Each row is a point. To make a cloud, some directions were put in groups of two or more. Within a group, all points are equally far from the middle, so they leave a hole (a ring in 2 directions, a hollow ball in 3). The other directions are filled evenly. Then the cloud was stretched, turned, moved and blurred a little. How many holes are there, and how many directions does each take, smallest first?
(in the rows, 128 means zero)

Cloud (14 x 2):
[[159 105]
 [ 73  71]
 [117 160]
 [139  72]
 [ 67  76]
 [ 55 135]
 [159 101]
 [ 90  65]
 [154  90]
 [112 160]
 [ 86  65]
 [141 147]
 [ 89  64]
 [140  73]]
Holes: 1 (2)

Cloud, 21 rows:
[[158 105  73]
 [ 80 152  66]
 [123 102 207]
 [154 136  73]
 [107 179  30]
 [107  77 148]
 [ 97 138 126]
 [106 153 135]
 [151 110 108]
 [ 95 143 120]
 [120  79 102]
 [139  63  60]
 [ 75  90 160]
 [110 127  27]
 [112  93 102]
 [107  99  68]
 [170  79 156]
 [133  76 177]
 [ 98 101  34]
 [141  76  80]
 [ 90  87  59]]
Holes: 0

Cloud, 29 rows:
[[207  68 129 107]
 [ 93 127  78 156]
 [126 141  61 126]
 [168  80 188 113]
 [130 112 166  67]
 [145 136 129  60]
 [160  93 199 171]
 [118  70 133 184]
 [211 131 179 132]
 [141 142 211 130]
 [ 69 105 125 135]
 [158 184 152 126]
 [126 185 134 128]
 [123  73  66 118]
 [133 113  51 149]
 [152  65 175 160]
 [217 140 100 138]
 [111  82 182 157]
 [141  73 188 149]
 [107  75 114 178]
 [171 111 204 174]
 [170 158 136  82]
 [200  91 119 199]
 [119 153 103 193]
 [150  75 183 172]
 [144 166 136 202]
 [167 107 209 140]
 [173 121 137 220]
 [111 133 203 121]]
Holes: 1 (4)

Cloud, 54 rows:
[[ 86 110 102 120 127 183]
 [206  81 101 190 102 123]
 [155 131  61 141  76 151]
 [178 147 131  40 120  91]
 [102 176 126 115 157 122]
 [116 114 107 122 136  72]
 [187 181 142 154  93 122]
 [133 150  72 164  98  90]
 [128 157 196  48  70  53]
 [177 128  67 172 110  81]
 [107  66 120  62 172 132]
 [119 125 100  78  91 182]
 [105 164 103 145  94 168]
 [146 206 111 101  87 125]
 [117 149  12 164 100 121]
 [218  94  93 197 105 112]
 [ 44 106 152 120 134  85]
 [156 143 142 128 153 153]
 [ 87  53 160 128 136  86]
 [ 78 101  78 183  93 174]
 [183 136  49 154  83 139]
 [188 165  81  97 110 137]
 [207  55 150 108 106 162]
 [ 63 131 106  91 108 128]
 [121 165 106 118 121 119]
 [ 37 117 153 115 116  75]
 [145 186 130  98  95  51]
 [109 188  63 130 109 155]
 [ 40  94 201  58 165 131]
 [143 155 141  85  72 169]
 [156 122 181  74 139  86]
 [129 130  50 124  97  93]
 [ 93 155  97 147  73 134]
 [ 72 140 116 139 146 108]
 [183 183  78 167  89  38]
 [ 81 134 104  80 169  81]
 [125 137  73 204 126 142]
 [117 148  77 149 123  88]
 [199 192  29 179  47 114]
 [145 103 162  71 135  94]
 [ 59 154 179  35 190  82]
 [128 132 153  66 147 153]
 [ 42  86 194  61  67 131]
 [109 168  78 215  83 136]
 [191 168  79 109  60 122]
 [209  98  61 132 136  83]
 [ 59 163 170 105 106  61]
 [123 144  96 134 102 165]
 [201 106 131  87 129 123]
 [115 145 147 155 101 163]
 [185 104  86 215  92 158]
 [101 154 149 127 166 116]
 [216 185  41 178  99  99]
 [ 95 181 147 172 100 125]]
Holes: 0

Cloud (85 x 8):
[[ 38 147  98 177 108 113 116 114]
 [ 88 129 102 105  69 131 162 240]
 [ 43 172  80 105  94 125 185 173]
 [ 50 104 172 196 123 191 127 114]
 [100  80 145 112  82 159 136 154]
 [143 171  80 135  90 105 191 100]
 [129 214 100 139 105 130 176 150]
 [ 56  66 111 179 171 126  75 152]
 [102 183 111 172  68 169 167 140]
 [131 184 107 131 111  93 138 157]
 [115 138 105  61 134 102 113  90]
 [ 74 156 103 153  91  96 120 125]
 [165 180 181 128 147  76 145 190]
 [114 118 135 160  91 168 118 183]
 [128 122 139 132 126  60 145 135]
 [ 53 147 171 127 122 101 132 166]
 [ 89 171 138 102 136 148  97 190]
 [ 78 112 199 144 154 127  67 153]
 [ 65 138 182 154 151 151 134 185]
 [ 75 167 156 134 160 121 117 195]
 [120 186 129 199 162 100  93 137]
 [111 106 111  78 137 122  62 112]
 [ 36  65 110 172 110 168 125 134]
 [ 52 125  78  79 114 202 104 144]
 [104  91 130 112 200 139 117 202]
 [159 166 149 206 129  69 148 151]
 [156 181 135 187 114  97 126 126]
 [115  95 159 171 213 114  78 203]
 [165 105 143 129 167 156 161 143]
 [ 76  93 170 111 144 139 131 126]
 [ 36  86 153 124 127 110  94 121]
 [161 133 123 187 125  39 118 120]
 [ 81 119 153 193  69 118 183 193]
 [ 51 131  95 113 147 157  86 125]
 [139 145 137 180  67  75 137 123]
 [107 109 188 166 168 181 109 190]
 [167 167 249 161 165  79  82 135]
 [ 97 193  73 122  40 100 187 159]
 [121 128 120 183 120 137  81 157]
 [ 65  77 142 181 139 151  85 157]
 [ 92 134 135 139 141  75  91 133]
 [ 74  91 164 153 129 154 115 125]
 [ 35 122  77  87 129 136  98 158]
 [122 167  98 113 126 160 143 164]
 [177 124 165 149 107 150  99 193]
 [144 115 242 157  91 130 134 156]
 [ 67 135  14 108 121  61 115 120]
 [158 126  59 124 104  86 141 111]
 [ 88 168  55 121 112  66  73 177]
 [115 220 132 146 156  78 120 176]
 [120 125 240 174 170 105  92 171]
 [ 97 112 157 115 218 137  98 166]
 [140 112 169 151 192  73 140 132]
 [178 175 102 107 150 105 197  98]
 [107 129 192 145 184 157 139 173]
 [ 81 111 217 165 192 170  94 127]
 [131  98 226 150 170 114  86 166]
 [173 157 169 209 115  53 115 103]
 [176 156 201 115 121 143 132 189]
 [ 74  88  93 161  59 159 132 159]
 [145  71 104 121 172  99 117 119]
 [ 73 119 184 141 143 170 113 198]
 [ 89 124 143 104 114 129 115 177]
 [ 85 155  82 142  84 115 157  94]
 [144 109 128 197 184  99  48 139]
 [ 73 169  81 129 195 118 144 148]
 [ 91 182 141 156 140 151 133 187]
 [105 140  88 112 160 105 111 182]
 [ 87 102  65 120 118  80  91 108]
 [ 56 156 165 198 124 116  85 144]
 [ 97 105 183 196 173 150  36 159]
 [179 230  99 131  98  66 122 106]
 [143 100 140 121 151  66 114 159]
 [ 96 143 211 184 169 163 140 206]
 [ 76  70 110 169 162 127 125 144]
 [115 121 172 159 103 151 107 151]
 [ 52  99 133 159 117 113 116  68]
 [ 97 136  90 111  85 117 180 121]
 [115 154 113 111 136 100  40 134]
 [111 146  93 139  65 176  86 151]
 [142 193  55 125  59  80 177 129]
 [130 112 162 129 114 149  85 118]
 [130 161 153 126 171 122 110  79]
 [137 147 162 143 175  99  75 145]
 [ 69 100 118 133  90 165 163 124]]
Holes: 0
